Each row of a before or after table is a point. The points were changed in one or more steps. Then noise was added and the rows were shuffled. The steps act on columns, c1 being the first. Name the steps. A step turns or swaps two columns, mirrors them in a line or flattens them onto one, adds a multiple of one to another, or multiplies or shifts one. Angles are multiples of 10 degrees, from the lower column toward the higher: turns from -170 to 170, lines from 10 to 170 but not 90. Use the fewest steps. Two steps may share a column if one is a turn and the other turns, adds or multiplies; they go together, in the order done. Otherwise the lowest column goes first.

Before, 10 rows:
[[-17 -23  29]
 [-37   6   1]
 [-34  52  -5]
 [-10 -29  -3]
 [-22 -33 -17]
 [-51 -59  43]
 [ 58  15  71]
 [-59  34  34]
 [-14  -1  14]
 [-25  20  66]]
After:
[[-46   6  54]
 [  6 -21  80]
 [-46  18 118]
 [ 18 -28  46]
 [-14   3  63]
 [  8 -58  94]
 [ 43  14 120]
 [-91  37  83]
 [ 15 -35  36]
 [-86  48  45]]
Steps: add -1 times c2 to c1; shift c3 by 50

Before (13 x 8):
[[ -47   -9   35    4    1  -83   -2  -11]
 [ -46   -9   40   -3  -11  -34   -6   33]
 [ -10   -2   31   57   13 -107   61   35]
 [   0  -60    8   25   31  -45  -26   53]
 [  18   45  -36   32    3    3   22  -15]
 [ -63   -9   36   80  -28   -3   -1    0]
 [   2  106  -59   12   55   27   -6  -19]
 [  -7   45  -51  -43   16   31   42   -8]
 [  17   84  -34  -19   -5   17  -23   12]
 [ -52  -27  -64   24  -31  -27  -50   31]
 [  -2  -84  -18   17  -67  -30  -85   10]
 [ -19  -22    4   36  -34  -65   20   52]
 [  12   36  -67   20   20   15   -6  -29]]
After, 13 rows:
[[ -10   48  -57   43   15   31   22   -5]
 [ -47   -7   37  -29   -6   12  -14   33]
 [  10   38  -56    5   17  -23   22  -28]
 [   1  100  -52   25   55  -22   22  -19]
 [ -52  -31  -38  -36  -32  -15   16   29]
 [  16   44  -34   -8    4  -33   20  -18]
 [ -64   -9   35  -29  -26  -73  -13    2]
 [  21   84  -25   18   -4   13    7   12]
 [ -12   -2   10 -123   13  -14   -3   34]
 [ -53   -6   29  -81    1   24   -9  -10]
 [ -15  -25  -11  -78  -34  -14    5   53]
 [  -2  -61   12  -47   33   -7   -6   55]
 [   2  -86   12  -38  -71   -8   -4   11]]
Steps: flatten c3 and c7 onto the line at 160 degrees; turn c4 and c6 by -110 degrees

Before:
[[ 82   1 -43  22  56 -41  12  59   2   9  85 -17  58   2]
 [ 40  11 -10  28  35 -42  32 -16   3 -29  35  13   8 -23]
 [  0  51 -88  27  21 -38  -8  47   4  -5  45  48 -15  36]
 [ -8 -46 -29 -38 -35  54  -3  -2  56  13 -12   4 -13  72]
 [ -6 -25   3 -59 -43   3 -26  -2  47  26  47  28   0  23]
 [ 60 -33 -61  35  23 -47 -35  21  88  41 -17  70  39  81]
 [ 57  12  16  36  16   3 -11  30 -27 -41  83  14  49  14]
 [ 19  33  19 -38  32  15 -10 -14  36 -30  66 -13  -7  33]
 [ 77  33 -85  20 -21 -71 -17  86  69  15 -33  47  19  56]
 [ -6  15 -54   5   4 -14 -23   7  42 -60  56   2  24  -1]
 [-41  27 -10 -40  -4  59  -4 -30  53  12   2  30  35  11]
 [ 41  38 -42 -20  11 -25 -26 -48 -28 -19  44 -15  26   5]
 [-74   1  12 -34 -36   9   0  -3  51  10  20 -10  28  77]
 [-10   6  10  -3 -29  41 -42 -46  51  36  22 -33 -15   9]]
After (14 x 14):
[[-75   2  11 -41 -36  10   0  -2  50  10  18 -10 -16 101]
 [ -6 -25   2 -30 -42   1 -26  -1  47  26  47  28 -51  29]
 [ -6  14 -54 -18   4 -14 -23   7  41 -60  56   2  17  -1]
 [  0  50 -88  27  21 -38  -8  47   4  -6  44  48  16  47]
 [-41  28  -9 -50  -4  60  -4 -30  54  12   1  31 -17  14]
 [ 60 -34 -60 -16  23 -47 -34  21  88  41 -16  71  49 105]
 [ -8 -45 -28  -8 -36  54  -3  -1  56  13 -13   3 -38  93]
 [ 19  33  20 -14  32  16 -10 -14  36 -29  66 -13 -37  42]
 [ 40  38 -43 -31  11 -25 -26 -49 -29 -19  44 -15  -4   7]
 [ 40  10 -10   7  34 -42  31 -16   3 -29  35  12  28 -29]
 [-11   7  11  11 -29  41 -42 -46  51  36  22 -34 -11  13]
 [ 57  12  16 -24  16   3 -11  29 -27 -41  83  14  55  19]
 [ 81   1 -44 -40  57 -42  13  59   2   9  85 -17  48   3]
 [ 77  33 -85  -7 -21 -71 -18  85  68  15 -33  47  27  74]]
Steps: turn c4 and c13 by 60 degrees; multiply c14 by 1.3

Before, 14 rows:
[[ -19   40  -18   37   19   27   18   20   -8   45   18  -54   -7   54
    50   12  -36  -49   41   -7  -12  -28  -28  -65   30   39  -47   46
   -64   42   10   26]
 [  58   -9    4   -3   -3  -39   12   -4  -85    3  -29   39   62  -30
    57   71   19   30   11   49   36  -24   33  -14  -11  -14  -90  -28
    18    2   44  -32]
 [ -27    7  -40   13   49  -25   39   72  -45  -15  -20  -25   74   71
    24  -17   -4    9  -32   -2  -29  -19   39  -76   23   13  -36    5
   -58   -6   26  -29]
 [ -51   25   -9  -26   72    2  -70  -25   -7   -6  -33   11    6   15
    23   -7   58    5   24   31  -58  -24  -13   23  -27   22    5  -29
   -55  -38  -30   40]
 [ -35  -11   64   12   57   16  -69   16 -102   53   21  -16   97   53
   -20   55   42    7  -27   49   10   -6   10  -38  -20  -18    0   28
    37   11   47  -32]
 [  -6  -52   31  -57  -17  -51   37   62  -25   -3   20   61   -2   -1
    37   32   53  -39  -38   59   41  -50  -29  -71   48  -44   -6  -51
    15   43   29    3]
 [  60  -33   30   31   56  -56    5   43    0   40    4   19    0   33
    48  -31  -34  -66   55   -6   36  -33  -73   24  -38   44    9  -15
    36  -38   58   35]
 [   4   23  -35  -22   -2   26  -24   62  -77   75    8   28  -11   -4
     1   50   35  -60   38   31  -14  -40  -37    8  -28   -8    4  -39
   -23   30  -36   11]
 [  -3    7   57  -11   65   17   25  -31    9    2   36   30   -6   60
     7   23   52  -19  -28   -4   21  -11  -31  -75   19   16  -13   25
   -32   71   -3  -57]
 [  33   29  -20   -3   26  -25   24  -24  -43  -15  -64  -39   -6  -30
   -28   28   10  -30   -7   50  -39   -4   -6  -54  -15   13  -13  -38
   -68   26  -11   41]
 [  57  -35    3  -31   58  -71  -40   32    3   32   22  -43  -10   25
    -3   43   71   -2   -5   -8   21   34   24  -67    9   15  -42   19
     1   41   11  -34]
 [  13  -45   25  -11   39  -81   44  -35  -42   88  -62   35   26   48
   -40   23   62   36  -15   -7   19   45   12   -6   51  -57   12   55
     9  -22   -1  -42]
 [  18  -52  -31   34  -17  -51   44   29  -42  -23   24  -18   72  -30
    20   60   65  -48  -34    5  -20  -52  -22    5   46   24  -55   66
    19   58   48   48]
 [ -48  -52   39   23   40  -28   21   44    5   67    6  -43   92  -13
    58  -22   38    1  -30    2  -52    1   -6  -87    3  -71   11  -46
    46   41    2  -31]]
After (14 x 32):
[[ -51  -55   38   23   40  -29   21   43    6   57    6  -70   92  -35
    55  -24   38   -1  -30    3  -50   -2   -4  -90    3  -70   10  -47
    49   40    1  -30]
 [  61  -34   30   29   54  -54    4   41    2   49    5  -12   -1   18
    47  -30  -33  -67   55   -7   35  -32  -74   25  -27   45    9  -15
    36  -38   59   37]
 [  19  -52  -31   34  -17  -51   45   32  -41  -34   23  -49   72  -20
    21   60   64  -50  -35    6  -19  -52  -18    2   29   23  -54   66
    19   57   47   48]
 [   7   25  -35  -21   -2   28  -26   62  -79   71    8   -2  -10  -30
     1   48   35  -60   39   34  -14  -39  -36    8  -20  -10    6  -40
   -20   30  -35   12]
 [  33   30  -21   -2   27  -27   24  -23  -44  -26  -63  -66   -6  -22
   -29   30   10  -28  -10   50  -38   -4   -4  -55   -8   13  -11  -37
   -65   25  -12   39]
 [  59   -8    4   -3   -1  -39   13   -4  -84   -7  -29   10   61  -28
    58   69   18   31   12   49   36  -22   33  -15   -8  -11  -92  -25
    17    1   43  -33]
 [ -26    8  -41   14   50  -23   40   72  -44    9  -20  -53   75   71
    25  -20   -3    8  -30   -2  -29  -17   41  -78   17   12  -36    4
   -57   -6   25  -29]
 [  59  -36    2  -30   60  -70  -39   35    2   39   22  -72   -9   12
    -2   44   72   -1   -3   -7   23   33   27  -69    6   16  -43   18
     2   41   12  -35]
 [ -51   25   -6  -25   72    3  -68  -26   -8    1  -36  -18    7   17
    24   -6   57    6   24   31  -58  -27  -12   23  -18   22    6  -30
   -55  -40  -28   40]
 [  12  -47   26  -11   39  -82   46  -35  -45   96  -59    4   25   16
   -40   24   65   36  -15  -10   19   43   11   -6   34  -54   13   55
     8  -22   -1  -42]
 [ -21   41  -19   38   19   26   17   21   -7   60   17  -84   -7   36
    51   13  -37  -49   42   -7  -10  -29  -29  -65   21   41  -45   46
   -64   44   12   26]
 [  -1    8   57  -11   62   19   24  -30   10   23   34    2   -6   58
     6   27   53  -17  -28   -6   21  -10  -31  -75   16   20  -12   25
   -31   69   -4  -58]
 [ -36  -11   64   11   55   18  -69   16 -102   72   24  -46   96   31
   -21   56   44    9  -29   50   12   -8   12  -39  -13  -16   -5   28
    35   11   45  -31]
 [  -7  -51   32  -56  -17  -51   38   62  -26   -4   19   30   -2    1
    36   33   52  -37  -41   58   42  -49  -28  -72   35  -45   -5  -51
    14   45   28    2]]
Steps: turn c10 and c14 by -20 degrees; shift c12 by -30; multiply c25 by 0.7

Before (8 x 64):
[[-48 -26 -21  10 -49  33 -13 -50 -53 -56 -32  33  38  -5  -2  41 -16 -63
   -8 -35 -56 -30  36 -28 -49  22  -7 -40  12  31  20  26  19   1  30 -78
   48  37  57 -18 -41  15  10  34 -16  66  34  25  81 -27 -36  36  17  14
   60  41  19  65  14  37 -36  18 -47   4]
 [ -6  30 -16   3  -3 -19 -15   6   1 -12 -18 -52 -24 -22 -36  -2  -5 -11
   -9 -37  22  42 -26 -26   5 -23  -5  33  22  61 -33  -3 -40  27 -13 -15
   13  -7  -6 -19   4  12   9  15 -18 -22   7  -6  -5  31  16 -10 -31 -29
    9 -46  18 -12  -7  28   7 -29  19  22]
 [ 13  24  17  18 -34  15   5   3 -14 -37 -11  13   7 -13  54  21  71 -44
   14  42  10 -12  -2  32  16  47 -25 -37  14 -32  11  11  28  -6  -5 -25
   42   8  11  53 -27  25  -8 -50  38   8 -27  -2 -10   0 -27  27  13  14
  -15 -61   2   1 -29 -62   4  -9   1   0]
 [-16  22  -2  22  22  -3  24  29 -13 -25  26 -31  -9   8  25 -20  82 -12
  -20  31  17  10  -5   7  -8  43 -29   1  17 -21  20  -5  -5   1   4 -17
   14  -8  26  30 -17  15 -39  -7   9 -11 -28 -19 -16  29 -33 -23  -5 -35
  -33 -25 -11 -28  -2 -22  16 -10   2   2]
 [ -4  17   0   6   3   5 -13   3   2 -18  28 -19   7 -34  14 -27  15   3
   15  17   9  34 -14  22  -7   5 -32  -5  -2  14   5 -21 -17 -13 -22 -11
   33 -17   0  13   0  34  -8 -18  -4 -31 -18  -9  -9  22  -7 -23 -28 -28
  -23 -38   1 -10 -15  -5   9 -10  -3   0]
 [ 14  13  21  42 -42  27  -6  28  -9  -5  -2 -18  -8  -6  -6 -24  57 -10
   31   4  -3 -11  -1  15 -14  48 -18   5  29  -5  29  -8  16   9   4 -27
    4  -4  30  54 -31  -1 -17 -18   5  11  16 -36 -21 -21 -52  13 -20 -27
  -36  -9 -13  -7 -16 -22  31 -22   6   7]
 [ 22  62 -58   4 -34  -8 -28 -19 -16  16   9  -4   4 -31 -20  57 -33  11
   13 -43  -6  23   5 -19  -5 -41 -14  27 -44  54  -1 -17 -26  30  36 -39
   12 -26  -9 -24   7  11 -49  29  -7 -14 -11  17  18  28  21  -9 -38 -18
   49 -12  38 -30 -22  35   4  30  18  -1]
 [-24  59 -61  -5 -31  -4 -33 -46 -27 -10  17  -4   7 -38  -7  74 -13 -15
   11 -16  -7  20 -26 -22 -13 -23 -20  -9 -31  27 -28   7 -13  31  27  27
   29 -22 -44 -45  -5  24 -47  25 -32  -3  11  29   1  30  30 -11  -2   9
    6   9  30   3  28   5   0  20 -13  47]]
After:
[[  19   60  -57    3  -34   -9  -25  -19  -14   17    8   -5    5  -20
   -21   56  -33   90   -1  -40   -5   21    3  -19   -7  -39  -14   26
   -44   53    0  -19  -27   11   -2  -40   10  -25  -11  -26    6   13
   -50   30   -8  -12  -10   17   16   28   21  -10  -44  -17   48  -10
    38  -28  -24   34    3   27   18   36]
 [  14   15   19   44  -42   26   -5   26  -10   -4   -3  -19   -7    4
    -5  -25   59    0   21    5   -5  -11   -1   16  -15   47  -17    5
    30   -3   30   -9   14   15    7  -25    5   -3   30   55  -32    0
   -15  -19    7   12   17  -38  -19  -20  -50   13  -31  -24  -37   -9
   -12   -8  -16  -23   31  -20   10    1]
 [  -6   29  -14    3   -5  -16  -14    8    0  -14  -17  -53  -25  -13
   -37   -2   -4   42  -18  -37   23   40  -27  -27    2  -21   -4   33
    22   63  -32   -4  -38   25   21  -16   13   -7   -6  -16    6   12
     7   15  -19  -23    7   -5   -5   30   16   -9  -24  -29    8  -47
    16  -12   -5   30    8  -29   22  -12]
 [ -13   24   -2   22   24   -5   22   30  -14  -26   25  -31   -7   19
    25  -21   83  -21  -21   30   15   11   -6    8   -6   43  -28   -2
    18  -24   19   -5   -8    9    1  -17   14   -9   27   32  -18   14
   -39   -7   12  -10  -28  -20  -16   28  -33  -23    2  -36  -34  -24
   -10  -27    1  -24   15   -9   -1    2]
 [ -23   58  -62   -5  -33   -5  -32  -45  -26   -9   16   -5    7  -30
    -6   74  -14   40   11  -15   -7   20  -26  -21  -12  -23  -20  -10
   -31   26  -28    8  -15   33   46   26   28  -22  -46  -44   -6   22
   -46   28  -33   -3   11   28    1   31   28  -10   -6   10    5    8
    31    4   28    3    0   16  -14   26]
 [ -48  -24  -22   12  -52   32  -13  -53  -53  -56  -31   32   36    5
    -6   43  -16 -116   -1  -35  -56  -29   36  -26  -49   21   -7  -40
    12   31   18   27   18   47    4  -80   49   37   57  -15  -40   14
     8   35  -16   66   31   27   79  -26  -35   35   18   14   58   41
    21   65   11   37  -35   18  -48   30]
 [  -2   17   -1    7    4    4  -15    1    3  -18   28  -18    8  -23
    15  -27   18  -23    3   17   11   35  -14   21   -5    6  -32   -4
    -1   15    6  -20  -17  -12    1  -14   31  -15    2   12    4   33
    -8  -17   -6  -30  -20   -9  -11   23   -6  -20  -31  -27  -18  -36
     0  -11  -17   -4    9  -10   -4  -21]
 [  13   24   16   18  -33   13    5    3  -11  -41  -13   13    6   -6
    54   21   75 -101   21   42   11  -12   -3   31   17   48  -26  -35
    14  -31   11   11   25   30    2  -24   43   10   10   55  -25   26
    -8  -49   41   11  -25    1   -9    1  -24   27    7   13  -17  -63
     4    2  -32  -61    4  -11    2   -6]]
Steps: shift c14 by 10; turn c18 and c34 by -50 degrees; multiply c18 by 3; turn c19 and c53 by -20 degrees; swap c35 and c64
